Rows are points. Each copy is the shape, with its points in the same order, stretched, turned, moved and blurred by noise. Is it also mirrored, or only turned?

Shape (7 x 3):
[[  8  -3   4]
 [-10 -42  87]
 [-18  46  10]
 [-60 -34  26]
 [-35  -5 -55]
 [  7 -32  48]
 [ 54  51   9]]
Copy 1 (7 x 3):
[[ -3   2 -14]
 [ 34 -71  38]
 [ -9  30  42]
 [-48 -57  54]
 [-75   1  -5]
 [ 23 -40  17]
 [ 35  62 -15]]
Copy 1 is: only turned
Copy 2 (7 x 3):
[[ -8   7  -2]
 [-80 -38  -3]
 [-28  51  20]
 [-58  17 -36]
 [  8  63 -43]
 [-37 -23  -2]
 [ 17  13  57]]
Copy 2 is: only turned
Copy 3 (7 x 3):
[[ 12  -6 -17]
 [ 28  54 -91]
 [-36  23  -3]
 [-23 -14 -83]
 [-20 -73   4]
 [ 31  20 -60]
 [ 20  37  42]]
Copy 3 is: mirrored

Shape (7 x 4):
[[-92  21  36 -12]
 [-32  54  49  14]
 [ 21 -57 -15   4]
 [-18   5   6  45]
 [ 32 -44 -78  -2]
 [-31  13  11 -30]
 [ 28 -38 -14   6]]
Copy 1 (7 x 4):
[[-13 -47  79 -48]
 [-35  19  66 -33]
 [ 35 -20  16  60]
 [-34   1  54  30]
 [ 12 -36 -33  82]
 [  4 -20  26 -25]
 [ 28  -5  12  55]]
Copy 1 is: only turned
Copy 2 (7 x 4):
[[-48  49 -49 -77]
 [  0  86 -21 -17]
 [  6 -66  24   2]
 [-17  16 -16  21]
 [-34 -75  79  20]
 [-15  30  10 -64]
 [ 12 -54  38  12]]
Copy 2 is: mirrored
Copy 3 (7 x 4):
[[-36  16  74  -7]
 [-69 -11  20   7]
 [ 55 -60 -14  12]
 [  0 -22  -2  54]
 [ 84   5 -51  16]
 [-10   3  19 -26]
 [ 44 -44 -33  11]]
Copy 3 is: mirrored

Shape (11 x 6):
[[ -4 -11   1   1  -1 -14]
 [ 12 -27   7   1 -24 -44]
 [-41  16 -10 -11  15  10]
 [ 24  10  28   0 -60 -52]
 [-37  31  11  12 -30 -11]
 [ -2 -34 -33   1 -28   6]
 [ 48  37 -22 -21  18 -25]
 [-17  30 -30  26  28  12]
 [-19 -24  -1 -77  28  11]
 [ 54 -44  20  -9  -5 -16]
 [-15  17  -9   2  -3  23]]
Copy 1 (11 x 6):
[[  7  -8  -6   7  -1  -9]
 [  5  16 -32  29 -26 -14]
 [-23  -6  15 -20  24   6]
 [ 11  12 -16  69 -41  13]
 [-34   6  -5  31  10  22]
 [ 18  -1 -54 -26  -9  18]
 [ 57   2  39  -3   2  18]
 [ 13  10   2 -19  52   8]
 [-18 -56  42 -53 -15  -5]
 [ 39 -33 -15  31 -28 -16]
 [  1 -17   3  -8  23  22]]
Copy 1 is: only turned
Copy 2 (11 x 6):
[[ -9  -2  15  -3   0   1]
 [ 12 -33  23   0   0 -31]
 [-55  41  -3  -6   9   2]
 [ 31 -42  14  62  30 -35]
 [-38  19  23  47  28  -1]
 [-20 -40 -17  -1 -16  -6]
 [ 49  42 -25  24  -6 -30]
 [-24  52   1  18 -37  21]
 [-46  12 -27 -70  46 -32]
 [ 46 -38  12 -26  -1  -3]
 [-27  18  -3  10   5  27]]
Copy 2 is: mirrored
Copy 3 (11 x 6):
[[  1 -14  -8  -4 -17  -5]
 [ 14 -28  -2   4 -51  -7]
 [-25   9 -31 -20   2 -10]
 [-16 -21   3  13 -95  13]
 [-52 -10  -9  -6 -39  -9]
 [  6 -32 -30  37  -7 -10]
 [ 25  50  -8   9 -39  32]
 [-19  26   2  11  17 -12]
 [ 30   2 -69 -52   8  13]
 [ 45 -37   4   2 -26  26]
 [-28  -1 -20   4   0   7]]
Copy 3 is: only turned

Shape (9 x 6):
[[-34  16 -11  -3  12  -3]
 [-17   7   4   9 -26  35]
 [-14  14  17 -15 -11 -17]
 [-14 -70  16 -62 -12  76]
 [  4   7  -3  12  -6  -3]
 [-34 -18   6  12   8 -22]
 [-13  -1  27  -2  15  26]
 [ -7  -5  -7  -2  12  -8]
 [-13  13   8  15 -22   0]]
Copy 1 (9 x 6):
[[ 10  -4  -1  -7  26 -28]
 [-21  20 -10 -14 -30 -18]
 [ 15  19  40  -9  10 -14]
 [-66  90 -34 -42  41  59]
 [  7  -2  14   9 -12   0]
 [-20   3  27  30  31 -19]
 [-33  -8  15 -27   9   4]
 [  8  -2  12   9  24   7]
 [ -3   9  19   3 -22 -23]]
Copy 1 is: mirrored
Copy 2 (9 x 6):
[[-33 -10   8  -5 -15  -9]
 [-12 -16 -28 -10 -59  14]
 [ -7 -30  -3 -22  -3 -12]
 [-16 -54  16 -14 -69  95]
 [ -1  -3 -15  -1 -15   1]
 [-22 -28   0  22  -1  -7]
 [ -7 -24  19  -6 -46  -3]
 [-11  -8  10   3  -2   4]
 [ -7 -16 -25  -5 -29  -6]]
Copy 2 is: only turned

Shape (11 x 8):
[[-20  47  46  -4  38  15 -14  30]
 [-40 -13  -5 -12  37  42 -25  46]
 [ 15 -25 -33  -7   8 -59 -28 -19]
 [-53 -22 -11 -38   2  33  20  -9]
 [ 42 -12 -13 -44  50  17 -48 -18]
 [ 13 -27  15  21 -29  20 -34 -29]
 [ 40  32 -49  45  20  -9  31  41]
 [ 39 -42 -26 -16  46 -41  19  11]
 [-30  -7  13 -45 -23  41 -32   7]
 [ 12 -26 -12 -13 -37 -39  38 -25]
 [-12   5  26 -48 -42  24  22  56]]
Copy 1 (11 x 8):
[[-27  28 -22 -18 -10 -60   2  45]
 [-37  24  -3 -30  -1  -1 -44  47]
 [ 43  12  29  10  26 -14  -6 -34]
 [-33  30 -21 -21  -5  35  -8 -15]
 [ 31 -16  -6 -76  14 -24 -18 -20]
 [-23 -52   5  10  -9 -16   7 -20]
 [ 55  17 -14  30  16   3  23  76]
 [ 42  20  23 -26  61   3  25  12]
 [-39   2   4 -38 -51  -4 -16 -12]
 [ 20  10  14  18   6  19  55 -34]
 [-30  24  25 -32 -64  -2  36  38]]
Copy 1 is: mirrored
Copy 2 (11 x 8):
[[-33 -19 -32  55  61 -25 -31   0]
 [-24 -39 -75 -14  44 -30 -14 -34]
 [ 30  50   1 -32   4 -68  -8 -15]
 [-50 -16 -55 -22  30 -22  59 -40]
 [-28  -8  -1 -81  46 -53   0  -7]
 [-20   9 -18 -12 -37 -46  -2  24]
 [ 84  20 -36   4  34 -21  -3  65]
 [ 62   1  15 -41  22 -59  18 -14]
 [-72  -3 -42 -10  13  -6  -3 -44]
 [ 21  54  17 -11 -10 -18  51  -9]
 [-20   4 -25  30  26  43   8 -46]]
Copy 2 is: mirrored
Copy 3 (11 x 8):
[[-24 -15  64  24  10  23 -23 -44]
 [-57 -46  62 -23  51  48 -22 -18]
 [  8 -31  -9 -17  57 -52 -47 -25]
 [ -1 -51  16 -65  28  43  22 -23]
 [ 19  18  49 -61  95   6 -68 -25]
 [-13  17  16 -57  29 -45  28  -1]
 [-45   6 -56  53  24   3 -70   7]
 [ 26 -34  -7   2  71  -7 -71  15]
 [-17 -27  53 -84  15  20  -1 -25]
 [ 38 -29 -46 -34   1 -36  -5   3]
 [ -9 -44  26 -44 -37  31 -32   8]]
Copy 3 is: mirrored
Copy 4 (11 x 8):
[[-54  48  36 -45  -8   4 -23  51]
 [-67 -21  23 -54  34  38   4  54]
 [ 13 -32 -25  23  -5 -38 -36  27]
 [-38 -47  24 -53  -1  11  41 -12]
 [-30  -7  40  20  53 -49  10  37]
 [ -7 -38  66  45 -33  18  -8  11]
 [  3  53 -64  36  18  40  23  43]
 [ 45 -16 -20  -1  56 -16 -10  33]
 [-49 -50  63 -34 -31  -9  35  38]
 [ 54 -33  -7   8 -41 -15  21  -6]
 [ 10 -24  39 -56 -40   9  58  63]]
Copy 4 is: mirrored

Shape (12 x 9):
[[ -5  20  41 -67   1   9  30  50  18]
 [-55 -21 -11 -24 -62 -32 -19   3 -47]
 [-33   4  50 -62  23 -11  23  45 -57]
 [ -7  49 -33  18 -28   6 -43 -33  -5]
 [-37 -22  -3  33  12   7  24   7  24]
 [ 23   5  10  33 -32 -21 -21  61  -9]
 [ 34   7   7   1  19 -62 -49 -32  20]
 [-27 -36 -30 -64  26 -56  -7  23  12]
 [ 13 -10 -42  23  10 -23   4 -31 -19]
 [-12 -41  19 -14 -41  25 -16  58 -14]
 [ 30 -38  17 -10 -29 -30 -34  32 -14]
 [ 46  -7  42  11 -43 -40  34 -13  13]]
Copy 1 (12 x 9):
[[ 39  -4  49 -20 -38 -15  13  72  44]
 [  3  63 -13  20 -13 -91  37   6  21]
 [ 22   1  67 -26   4 -68  26  83  -4]
 [  5  59  10  27  15  28  23 -37  -1]
 [-10 -16  -7 -18 -65 -23 -24  11 -24]
 [ 60  46  40   1 -60 -39 -25 -25   4]
 [ 57 -17  -2 -42  38   9  27 -39   1]
 [ 20  -1 -33 -53  33 -64 -14  37  43]
 [ 33  18 -21  14  25 -17 -11 -16 -38]
 [ 14   9  41  35 -66 -77 -14  -1  49]
 [ 64   2  24  12 -21 -66  -1 -28  36]
 [ 95   2  -2  12 -58 -20  30  -2 -14]]
Copy 1 is: mirrored
Copy 2 (12 x 9):
[[-12 -17  -9 -50 -66 -22  53  51  30]
 [-43 -23 -57  35  28 -19  22  56  -2]
 [-29  -8 -22 -56  30 -10  73  88  12]
 [  6 -18 -36  12  -4  20 -23 -56 -54]
 [-11  40 -14  10  25   6 -17  -5  46]
 [ 40  14  10   7  -7 -45  -5  41 -31]
 [ 45 -81  -9 -21  31 -61 -12 -56 -11]
 [ -2 -22 -76 -36  19 -69  36  32  43]
 [ 21 -13 -20  18  44   1  34 -42 -18]
 [ 29   6 -23  14 -22 -13  -7  94  12]
 [ 60 -41  -8  18   1 -53   2  57  -2]
 [  9 -55  44  34 -27 -42  36 -25  14]]
Copy 2 is: only turned
Copy 3 (12 x 9):
[[-62  88  -6  -8 -18  32   1 -14  13]
 [-85 -51  17 -46  -2 -16  32 -48  40]
 [-85  55  37 -55 -25  28  41   6   2]
 [ -8 -51  -2  40 -22  -3  31 -30 -28]
 [  0 -13  30   8  13  10  14   8  47]
 [-27  -4  64  -3 -54 -14 -45 -32   1]
 [ 16 -24   2 -10  13 -13 -47  -1 -63]
 [-71 -12 -29 -47  15   0 -26  45  13]
 [ 17 -43   2 -18 -16 -34  13  22 -10]
 [-49  -2  25 -39 -58  34 -14 -51  50]
 [-23 -12  22 -54 -44  -2 -51 -39   0]
 [ 20  43  24 -28   7 -48 -26 -56   3]]
Copy 3 is: only turned
Copy 4 (12 x 9):
[[-17  64 -41   4  39  47   4  57 -38]
 [  9  -6  29 -24 -26 -17   2  88  50]
 [ -3  18 -10 -36  66   8 -35  88 -47]
 [-17 -10 -22  24 -46 -31 -25 -23  54]
 [ -9 -19  35  51 -24  45  -6  14 -27]
 [ 60  33  11  36   7  21 -40   7  31]
 [ 19 -26 -22 -13  33  18  13 -64  45]
 [ 36 -38 -29 -23  20  33  54  49  -9]
 [ 21 -32  23  28 -20 -32   7 -22  -9]
 [ 46  57  15 -15 -24  39 -22  59  -5]
 [ 71  36  12 -37  13  21  -4  10  23]
 [  8  56  45  33  34  13  16 -15  15]]
Copy 4 is: only turned

Shape (14 x 9):
[[  8  29  14  25 -16  10  -4  -3 -23]
 [ 14 -20  18 -11 -24  31   4 -15  -7]
 [ 21   8 -46  -4 -39   5  -8 -16 -14]
 [ 18  13 -23 -24   0 -23 -27 -31 -37]
 [-62  28  14  38  47  28  -4  31  35]
 [-65 -18  -1  63   8  -8  12  42  12]
 [ 38  14  -8  11 -20  20   1  11 -37]
 [ 41 -28  -4  32  -2  26 -10 -34 -33]
 [ -2   5  -9  20  37 -13   7  45  11]
 [-51  14   6  50  20  24  -4  53  39]
 [ 39  26  -5  28  -6   6   0 -37  23]
 [-24  -8 -12  40  30  42 -13  38  37]
 [ 40  11   2  -7 -34 -36 -60  -4 -17]
 [ 14  -5 -13  45 -25  53 -24 -19 -48]]
Copy 1 (14 x 9):
[[ 28   1  15   4 -12  13  -4   5  -6]
 [ -4  -7  40  15   1  11  30  -4  37]
 [-12 -34  40  36 -13   8  -7  26   4]
 [-10 -25  50   4  -3 -35 -22  45  -5]
 [  0 -37 -40 -51 -25  26  -7 -66 -42]
 [  2 -15 -75   1 -28  46  15 -12 -53]
 [ 25 -17  29  28  21  20   0  13   7]
 [ 22 -36   2  20  -5   8   8  33  66]
 [-12 -21 -33   1  32  15 -13 -33 -36]
 [ -3 -29 -50 -27 -11  57  -3 -54 -43]
 [ -3  -7   8  30 -18   0 -32  -8  42]
 [-12 -60 -38 -24   2  52   5 -47  -2]
 [ -8  14  59   8  18  15 -28  77  -2]
 [ 48 -51  12   3 -26  33  11  35  40]]
Copy 1 is: mirrored
Copy 2 (14 x 9):
[[ -1  -7  14 -40 -15  34  18  10 -22]
 [-34   4 -36  -6 -33  11   0  11  11]
 [-11 -32 -15 -28  -6  23 -50 -11 -24]
 [-18 -12  30 -50 -14 -33 -44   4 -24]
 [ 52 -44  -3 -16  16  11  95 -23  13]
 [ 13 -17  19  23  60  38  64 -21  38]
 [-31 -37   2 -22 -16  48 -10  25 -40]
 [-24 -35  17 -43 -25  43 -30  59  21]
 [ 27 -50  22  25  22   8  31  14 -25]
 [ 39 -51 -19   0  38  31  82 -16   1]
 [ 54 -11  -3 -37 -37  30 -19  21   0]
 [ 33 -69 -29  -6  21  32  65  17  14]
 [ -2   7  -3 -51  21 -26 -29  38 -49]
 [-47 -52  -1 -71 -19  69  -1  33   8]]
Copy 2 is: only turned
Copy 3 (14 x 9):
[[  7  25 -26  38 -18  -1  -6   4   9]
 [ -2   8   7  28  22  16 -25  -5   7]
 [ 16   3 -13 -14  19   5 -19  18  45]
 [  4 -14   4   3  17 -36  -2  36  29]
 [-31  54   2  -8 -48   3  -6 -20 -64]
 [-17  38 -44 -10 -11  -1   0 -65 -45]
 [ -8  29 -29  38  13   6 -21  18  33]
 [-37 -10   3  23  13  -5 -25 -23  39]
 [-34  53 -10   3   5  -8  17   1 -15]
 [-32  58 -23  -8 -31  24   4 -25 -47]
 [ -4   7  18  12 -18   5  17   7  35]
 [-56  45   2 -26 -21  31  -9 -26 -33]
 [ -5 -25 -27  23  16   2  37  57  39]
 [-23   4 -32  21 -14  13 -59 -24  24]]
Copy 3 is: only turned
Copy 4 (14 x 9):
[[ 20 -11  -3  -1 -40  18  -6  42 -14]
 [ 31 -10 -20 -25   1 -20  -7  33   6]
 [ 10  20 -19  37 -13 -21 -12  27  -9]
 [ -2  16 -33  22  -5   2 -19 -38 -30]
 [-68  -3   7 -18 -75  47  32  43  41]
 [-65  -4  36  10 -23  48  51  71 -32]
 [ 28 -14   8   3 -26 -11 -48  44 -13]
 [ 20 -66  -9  14  -2 -25 -36  42 -25]
 [-47  -5  38  13 -29  15 -16   3   0]
 [-65  -5  37 -11 -68  32  28  58  23]
 [ 12 -22  -2  41 -37 -13   1  23  23]
 [-67 -31  20  -7 -62  -8  -5  53  35]
 [  3   4   8  14 -22 -25 -10 -39 -63]
 [ 19 -51 -23  -1 -44  -9 -34  86 -22]]
Copy 4 is: only turned

Shape (16 x 11):
[[  9  60  32 -43  38  12 -17 -17  14 -35 -35]
 [ 34 -22 -19  53  11  -9  26  30  12   2 -19]
 [  6  10 -38  25   4   0   4  18  19  -2  28]
 [-48 -19  -3  40  -4  18  34 -19  57 -36  17]
 [ -1 -21 -31  16  17 -18  28  24  34  39  21]
 [-39   3 -23  21 -37  39  26 -43  24 -11 -15]
 [-13   3  17 -29  58   6 -55  -2 -14 -41 -18]
 [-33 -22 -21 -14 -22  19  -7 -26  47 -24  -8]
 [ 24 -46  -8 -35  39 -42   5   6   4  43  24]
 [-21  47  29 -29  23   9 -33  29 -14  -5 -28]
 [-30 -37   3   7  -8  30  15 -16  26   7   2]
 [  4  35  21 -11  34 -37 -49  20  23   5 -42]
 [-21   6 -14  23   7  17 -15 -43  24   8  -2]
 [ 12 -17 -48  12  -8 -75  40  26 -16  30   5]
 [  1 -19  -8  36 -66  -3  24 -16  25   3  32]
 [-14  10 -12  -5  -2  46 -17  -2  43 -34 -26]]
Copy 1 (16 x 11):
[[-29  13 -18  18 -17 -55 -28 -45 -19   3  18]
 [ 32 -39 -38  24  14   4 -16  61  31   7 -12]
 [ -3  13  -6   3 -36   6 -34  31  28 -13 -15]
 [-59 -13  11  44  36  -2 -38  11  27 -45 -28]
 [ -2  17 -27   2 -19  30  -7  63  27 -23  15]
 [-46  11   4  56  19  27  -5 -17  25   3 -24]
 [ 20 -27  31 -15 -29 -34 -26 -57 -38 -14  32]
 [-22  -2  -8  -9  15  45 -16 -40  -9 -19 -23]
 [ 13   9 -18 -58 -32  34  23  40   2 -16  20]
 [ 15  30  17   2  -9 -38 -37 -21  -7  13  32]
 [-12  -6   9  12  26  29  12   2  35 -22  -5]
 [ 14   2 -29 -20  -1 -34 -61 -21  -6  16  53]
 [-26  -1  -8  32 -12  11 -16 -35  35 -12  17]
 [-14  16 -24 -23 -17  49 -30  82  13  51   5]
 [-31  11  -7   0  25  25 -18  21  54  -3 -61]
 [ -3   0  -9  26   3  -2 -37 -36  -3 -19 -13]]
Copy 1 is: only turned
Copy 2 (16 x 11):
[[ 73  32 -27 -54 -28   0  19 -38  15   4  28]
 [-31  28   9  24  26   3  25  23 -23  15 -72]
 [-45   3 -20  27   8   6  28 -27 -22 -14 -32]
 [-16  -8 -25  83 -16 -11  24  -1  -7  10  43]
 [-63 -32 -19  25  58   2  38 -20   9  20 -43]
 [-26   1   2  52 -61 -38   1   6  34  17  13]
 [ 80  28   6 -39  14  50 -28 -41  11 -14  14]
 [-13  15 -21  58 -13   8 -12   3  47   8  38]
 [-38 -58 -19 -24  95  29  11   3  28  -8 -57]
 [ 40  30  10 -67   4 -11  -3 -54  -3  24  20]
 [-27 -19  11  30  -6  -1 -11  12  28  31  20]
 [ 35  40 -39 -28  42  -6 -10 -54 -13  21 -10]
 [ -2 -19 -19  26 -28 -14 -16 -17   5  21  -7]
 [-76 -24   8  26  84 -38  33 -11  19 -43 -81]
 [-76  -9 -29  54  -3 -50  11  42 -15 -20 -10]
 [ 15  54 -24  20 -37  15  -4 -12  30  25  26]]
Copy 2 is: only turned
